Rows are points. Each copy is the shape, with its points in the same order, turned, moved and blurred by noise. Is it also mirrored, or only turned?
In the rows, 128 means zero.

Shape:
[[ 98 168 164]
 [101 163 167]
 [125 102 149]
 [188 135  87]
 [ 63 172 123]
 [176  70  98]]
Copy 1 (6 x 3):
[[141 146  89]
 [151 149  79]
 [145 101 124]
 [163 160 208]
 [ 85 156  79]
 [165  85 207]]
Copy 1 is: mirrored
Copy 2, 6 rows:
[[116 170 145]
 [116 165 150]
 [133 102 145]
 [177 101  61]
 [ 67 161 115]
 [170  49  94]]
Copy 2 is: only turned
Copy 3 (6 x 3):
[[104 185 169]
 [101 178 183]
 [111 124 172]
 [202 143 108]
 [ 66 185 136]
 [176  78 134]]
Copy 3 is: only turned
Copy 4:
[[122 175 142]
 [117 171 148]
 [128 103 155]
 [201  89 103]
 [ 97 183 100]
 [164  46 125]]
Copy 4 is: only turned

Shape:
[[103  56 164  70 138 104]
 [107 116 130 146  93  91]
 [128 182 144 150  62  70]
 [133 174 166 128 147 103]
 [140 166 123 134 132  98]
 [ 51 190 115 142  51  74]
 [126 187 107 170 143 192]
 [128 121  79  54 110 132]
 [127 170  41 166 119  89]
 [ 42 106 176 161 139 154]]
Copy 1:
[[108  48 165 112 123  80]
 [121 130  97 162  87 106]
 [127 197 119 158  68 107]
 [122 177 190 144 126 105]
 [139 175 137 130 117 115]
 [ 62 200  85 131  58  95]
 [106 172 127 153 185 197]
 [132 112 122  48 127 145]
 [146 197  50 124 158 121]
 [ 38  93 143 183 139 125]]
Copy 1 is: only turned
Copy 2 (10 x 6):
[[ 85  52 163  97 161 100]
 [ 89 119 118 145 104 109]
 [ 99 174 151 164  65 115]
 [124 168 162 139 159 123]
 [127 168 127 126 134 108]
 [ 26 189 128 135  68 100]
 [117 193  80 128 161 197]
 [117 115 104  37 120 107]
 [122 188  43 134 109  83]
 [ 27 107 128 161 183 159]]
Copy 2 is: only turned
Copy 3:
[[120  38 114  71 139  72]
 [133 117 146 109  81  95]
 [143 185 128 141  79  66]
 [138 167 100 125 159  87]
 [141 167 104 114 133 123]
 [ 72 195 124 120  51  64]
 [ 96 155 112 165 138 188]
 [110  91  57  78  96 144]
 [136 192 128  73  82 171]
 [ 42  93 163 140 161  97]]
Copy 3 is: mirrored
Copy 4 (10 x 6):
[[105  58 163  71 162 116]
 [134 111 128 141 115 101]
 [141 178 127 143  92  64]
 [113 185 147 117 165 101]
 [131 173 108 129 151 116]
 [ 80 154  95 163  61  64]
 [111 200 129 160 134 207]
 [120 112  83  63 109 156]
 [153 158  43 171 118 133]
 [ 56  96 191 175 141 151]]
Copy 4 is: only turned

Shape, 13 rows:
[[ 90 122  58 128  89  93 100 201]
 [181 110 127 168 187 140  79 123]
 [167 106 142 135 120 135  91 129]
 [ 82 122  97 153 159 109 137 152]
 [148 157  87 171 140  94 167 110]
 [ 90 183 135 177 158 115 160 202]
 [ 75 220  58  81  87 173 148  95]
 [129 178 122  99 204 183 108 183]
 [169 178 121 124 141 182  77 182]
 [111 103  69 116 122 129 116  95]
 [133 109  92 156 121 194 128 147]
 [123 149 153 160 113 199 128 156]
 [185 112  46  71  96 120 148 120]]
Copy 1 (13 x 8):
[[174  92  88 113 129 118  96 228]
 [142 164  86 195 180 157  89 110]
 [136 153  86 164 111 134  85 113]
 [124 114 121 135 178 133 136 179]
 [181 118 130 164 159 115 172 134]
 [115 164 145 162 152 140 171 225]
 [196 121 195  37 102 182 140 144]
 [143 227 108 107 169 184 109 176]
 [175 210 103 147 117 195  88 163]
 [147  85 106 103 153 145 101 111]
 [136 125  76 137 125 199 133 147]
 [113 165 124 157  88 211 130 153]
 [209 122  62  83 113 111 132 102]]
Copy 1 is: mirrored
Copy 2 (13 x 8):
[[ 80 120  81 105  75  56  91 157]
 [112  70 118 152 188 132  91  75]
 [128  76 151 119 131 130  77 104]
 [ 92 150  99 163 137 101 108 139]
 [133 139 116 162 121 100 169  83]
 [ 57 149 123 133 166  91 176 165]
 [ 92 227 103  60  65 148 136  83]
 [ 86 145  87  69 209 156 119 135]
 [ 79  81 108  52 168 146 117 106]
 [131 148 101 142  87 121  67  91]
 [ 95 103  99 130 108 176 104 128]
 [ 65 117 150 113 131 183 130 139]
 [199 115  82  85  78 113 105 106]]
Copy 2 is: mirrored
Copy 3 (13 x 8):
[[ 71 142  28 179  88 116 129 143]
 [176 105 134 192 181 147 133  94]
 [162 103 116 152 106 142 132 101]
 [ 72 135  98 161 157 132 145 161]
 [166 170  96 141 171 128 140 182]
 [ 77 195 130 194 146 142 194 155]
 [100 218  54  76 118 229 102 163]
 [ 93 155 100 154 178 187 194  57]
 [148 158  98 178 121 192 168  52]
 [123 110  69 117 142 156  98 150]
 [131 110  80 168 122 211 152 143]
 [127 142 142 170 101 216 170 132]
 [171 121   7  92 121 141 144 143]]
Copy 3 is: mirrored
Copy 4 (13 x 8):
[[116 101  57  98  72  82 139 198]
 [182  67 111 122 200 131 134 140]
 [173  94 125 137 138 131 110 144]
 [ 82  89  99 125 136  91 165 156]
 [149 124  94 142 133  88 208 101]
 [100 134 132 151 149  89 211 210]
 [ 72 224  73  90  97 160 162 105]
 [101 158  85 143 219 141 128 201]
 [170 154 103 118 177 159 120 202]
 [112  92  68 113 117 127 127  96]
 [130  94  92 137 125 186 154 153]
 [129 126 149 142 135 185 162 173]
 [164 134  22 160  93 123 113  95]]
Copy 4 is: mirrored

Shape, 12 rows:
[[114  97 152 125 122 120  82 123 108]
 [ 78 185 153 141  39 131 123 134  70]
 [ 93 125 114  77 121 157 130 231  96]
 [115 169 167  50 159 116 103  44 114]
 [ 66 155  26 154 162 145 141 166 106]
 [130  92  71 148 150 133 126 160 178]
 [162 126 178 158 119  59 110 148 143]
 [ 71 144 119 165 104  70 163  66  97]
 [144 131 122  82  79 110 107 130 153]
 [ 80 153 189 139 121 141 153 128 143]
 [134 173 125  81 105 119 101 108 107]
 [111 153 139 119  98 168 163 116  78]]
Copy 1:
[[140 123 161 121 117 128 105 143  79]
 [121  70  70  71 140 137 104  79 107]
 [ 95 165 110  27 136 147 143 190 106]
 [119 181 201 125 146 116  96  39 119]
 [ 98 195  35 140 171 123 130 182 120]
 [153 174 117 145 119  96 136 216 144]
 [154  76 179 116 148  56 136 154 105]
 [100 110  83 174 120  72 129  76 102]
 [177 147 143  73 104  86 109 125 131]
 [ 80  93 147 117 131 125 116 122 163]
 [159 158 139  86 151 111 111  86 115]
 [118 123 105 100 130 164 158  91 132]]
Copy 1 is: mirrored
Copy 2:
[[117  96 152 145 143 108  79 123 109]
 [114 135  89 189  83  65 119 180 151]
 [114 128 146  92  83 150 114 213  71]
 [131 146 105  61 181  48  76 101 158]
 [ 40 179  70 131 128 170 117 159  49]
 [ 86 134 145 129 147 210 128 107  87]
 [136 161 201 171 115 124  84  90 140]
 [ 59 170 110 176 143  54 146  93 120]
 [145 115 126 108  99 134 126 100 145]
 [ 91 152 156 143 160 105 127 173 171]
 [144 144  93 106 114  98  93 117 135]
 [137 147  95 145 151  87 145 178 115]]
Copy 2 is: mirrored
Copy 3:
[[122  99 147 115 129 106  94  99  90]
 [ 58 192  92 129 107 143  91 122  63]
 [ 75 119 157  59 147 131 147 203  87]
 [158 179 116  65 165  49 119  42 109]
 [ 80 106  88 127 249 151 157 162  92]
 [127  63 127 140 181 136 153 149 159]
 [158 126 154 186  93  84 129 129 110]
 [ 95 143  60 170 143 111 160  58  73]
 [137 129  94  95 104 100 115 140 146]
 [ 72 172 163 138 134 112 144  84 122]
 [143 168  95  89 144  96 101 121 104]
 [101 176 122  91 141 168 143  98  86]]
Copy 3 is: only turned

Shape (14 x 11):
[[136 184 110 111 121 105 103  91 111 152 101]
 [163 111 166 138  92 149 165 157 112  65  75]
 [184 141  92  97 193 137 152  75 128 138 141]
 [ 84 145 122 191 120  82 135 141  54 150 158]
 [197 101 161 102  64  71  79 112 138 166  96]
 [ 90  80  84 111  86 104  97 101 150  95 101]
 [194 178  60  85 172 182 127 153  88 177 161]
 [144 128  76  97 109  73 131  92 111 136 185]
 [158 122 127 201 127 126 131  98 161 117 107]
 [106  80 152 110  84 193 110 121 101 163 139]
 [ 95 170 102 144 199 141 204 157  67  80 150]
 [ 93  79 157 139 173 156 188 180 187 172 122]
 [ 91 132 184 132  63  86 172 165 189 123 135]
 [124  83 120 204 118 157 208 115 122 160  78]]
Copy 1:
[[127 175 135  95 122  77  93  97 148 146 116]
 [170 114 167 141  46 115  95 169 185  94 128]
 [169 170 124  91 167 117  90 110 205 175 186]
 [ 90 161 171 176 126  93 122 158  86 170 161]
 [197  94 177 101  79  71  92  48 143 177  80]
 [ 97  67 115 131 114  91  67  67 158  95 138]
 [165 166 107  27 149 142  69 157 127 205 174]
 [137 139 131 124 121  57 100  58 132 181 214]
 [172 122 107 173 119 134 111 106 181 140 102]
 [103 100 166 104  61 190  84  94 134 159 135]
 [114 187 152 122 149 104 119 221 150 108 219]
 [101  58 162  91 143 171 168 178 186 153 144]
 [114  80 168 121  76  81 198 109 145  98 130]
 [ 94 124 121 169  76 151 121 183 214 169 108]]
Copy 1 is: mirrored
Copy 2 (14 x 11):
[[155 158 101 121 107 120 110 128 107 171 100]
 [128 100 183 142  66 144 137 178 139  72  52]
 [176 147  83 107 119 166 183 117  90 108 156]
 [ 87 145 150 192 108  70 127 161  49 157 128]
 [217  61 183 126 104 107  83 138 128 166  99]
 [128  86 109  99  57  59  88 143 155 127 121]
 [162 147  69 118 137 213 153 205  74 148 181]
 [181 140 108 109  80  67 125 142  77 134 192]
 [156 110 113 202 107 113 156 118 159 129 109]
 [100  66 173 106  62 148 136 170 122 197 137]
 [ 66 196 110 139 127 115 192 172  65  58 128]
 [ 98  94 169 125 161 110 216 173 183 139 144]
 [130 152 226 158  92  63 138 177 191 144 125]
 [111  90 127 174  94  96 229 159 124 149  67]]
Copy 2 is: only turned
Copy 3, 14 rows:
[[128 189  91 125 102  92 117 122 107 114 131]
 [151 113 163 151  68 147 210 140 121 109 104]
 [183 151  69 140 171 140 122  84 151 137 129]
 [ 85 125 124 169 123  49 157 167  88 163 193]
 [183 140 132  84  28  87  77 143 145 116 112]
 [ 62 108  96 118  66  94 144 129 199 133  97]
 [169 184  16 129 150 177 132 165 117  96 185]
 [131 125  61 129 103  70 134  99 163 124 182]
 [141 129 147 214 103 124 113 127 149 133 106]
 [110 115 124  90  73 189 130 166 128 187 160]
 [ 97 124  96 172 211 118 239 140 106 116 187]
 [146 152 182 150 171 145 153 215 205 192 136]
 [134 162 212 136  62  85 179 157 190 150 170]
 [156 123 124 213 105 129 172 177 138 218  87]]
Copy 3 is: only turned
Copy 4:
[[148 199 101 106 153 124 105  78 100 130 119]
 [122  95 156 131 108 128 170 145  90  60 101]
 [203 134  81 131 204  92 149  84 148 115 135]
 [ 68 175 105 199 145 106 135 122  81 154 189]
 [177 159 155  85  61 115 101 134 136 169 116]
 [ 98  77  87  99 113 113  53  89 112 118 123]
 [204 183  37 105 195 150 177 133 134 109 185]
 [148 153  82 117 137  56 109  82 133 125 189]
 [133 121 122 191 125 138 122  92 155 117  96]
 [116  86 109  88 112 173 161  90 105 165 175]
 [ 86 134  83 168 233  92 188 121  89  58 162]
 [ 59  74  91 118 175 123 205 145 178 163  94]
 [ 28 143 137  97  79  88 167 111 164 121 109]
 [113  83  87 204 119 133 188 105  96 153  82]]
Copy 4 is: only turned

Shape (17 x 12):
[[142 130 113  82 156  99 143 129 131 131 114 122]
 [132 121 146 140 162 126 132 121 142 143 139 142]
 [123 134 150 147 129 158 135 110 119 133 133 179]
 [103  94 103  83 156 103 140 104 145 127 126 123]
 [100 142 106 131 130 154 127 143 121 142 139 126]
 [126 138 126 123 129 122 104 122 143 140 122 142]
 [112  85 157 140 140 117 120 132  96 147 145 153]
 [125 144 148 143 122 121 132 113 130 140 121 125]
 [140 145 146 144 128 102 144 108 128 144 130 120]
 [129 143 139 119 128 249 140 120 139 108 126 132]
 [102 145 150 130 127 101 128 111  69 140 121 121]
 [143 146 132 143 134 124  86 119 130 145 139 126]
 [110 143 127 143 189  99  79 123 123 144 138 135]
 [137 103 133 148 140 112 144 115 128 136  93 135]
 [128 144 159 130 122 108 130 119 148 139 108 119]
 [133 128 119 130 131 113 122 106 131 120 136 125]
 [139 148 146 138 127  97 129 129 144  99 120 126]]
Copy 1 (17 x 12):
[[133 113 116 102 160 103 145 137 135 129 116 122]
 [141 127 141 162 159 120 122 112 137 131 143 137]
 [138 159 134 156 110 137 126  81 129 130 138 152]
 [102  77 116 114 159 116 130 106 147 130 112 122]
 [105 150 121 127 129 136 103 106 127 131 144  97]
 [142 139 115 139 123 121 112 127 143 130 109 129]
 [134 100 144 153 123 123  92 105 108 151 158 163]
 [141 136 137 151 108 115 132 123 137 134 122 117]
 [145 126 138 154 120 106 146 125 141 154 128 110]
 [141 187 158 113 142 209 139  65 140  99 128  96]
 [114 125 144 130 100  98 128 122  92 169 126 126]
 [149 149 122 166 131 129 101 139 134 144 114 118]
 [121 144 121 172 171 103  89 146 115 145 108 136]
 [159 105 141 144 127  90 130  95 125 120 124 127]
 [144 127 156 147 113 107 134 138 150 127 111 118]
 [133 120 109 152 131 131 131 128 129 139 112 122]
 [137 125 132 156 117 118 152 153 124 110 124 123]]
Copy 1 is: mirrored
Copy 2, 17 rows:
[[118 112  93  91 144 102 154 126 122 141 116 106]
 [139 104 130 120 145 151 129 138 131 143 103 127]
 [138 115 132 126 124 165 124 128 115 116  93 167]
 [ 94  73  88 111 127 109 143 122 132 151 104  98]
 [ 92 134 112 135 117 149 133 122 140 128 137 134]
 [128 123 113 113 124 130 106 135 145 142 110 131]
 [129  78 144 145 125 143 112 151  93 132 118 126]
 [138 136 135 130 114 137 132 130 131 137  94 123]
 [149 141 127 129 118 132 144 147 124 141  94 103]
 [112 128 143 102 123 184 142  46 166  95 120 177]
 [120 144 127 156 113 119 123 124  66 134 103 115]
 [145 140 115 123 128 154  98 137 134 138 124 110]
 [119 130 105 131 171 146  88 145 113 169 113 102]
 [152 105 124 151 141 103 140 127 141 134  94 128]
 [136 140 141 117 116 120 131 135 142 146  91 112]
 [129 123 103 125 125 136 126 135 129 122 101 104]
 [137 144 137 110 136 117 126 154 141 111  90 101]]
Copy 2 is: mirrored
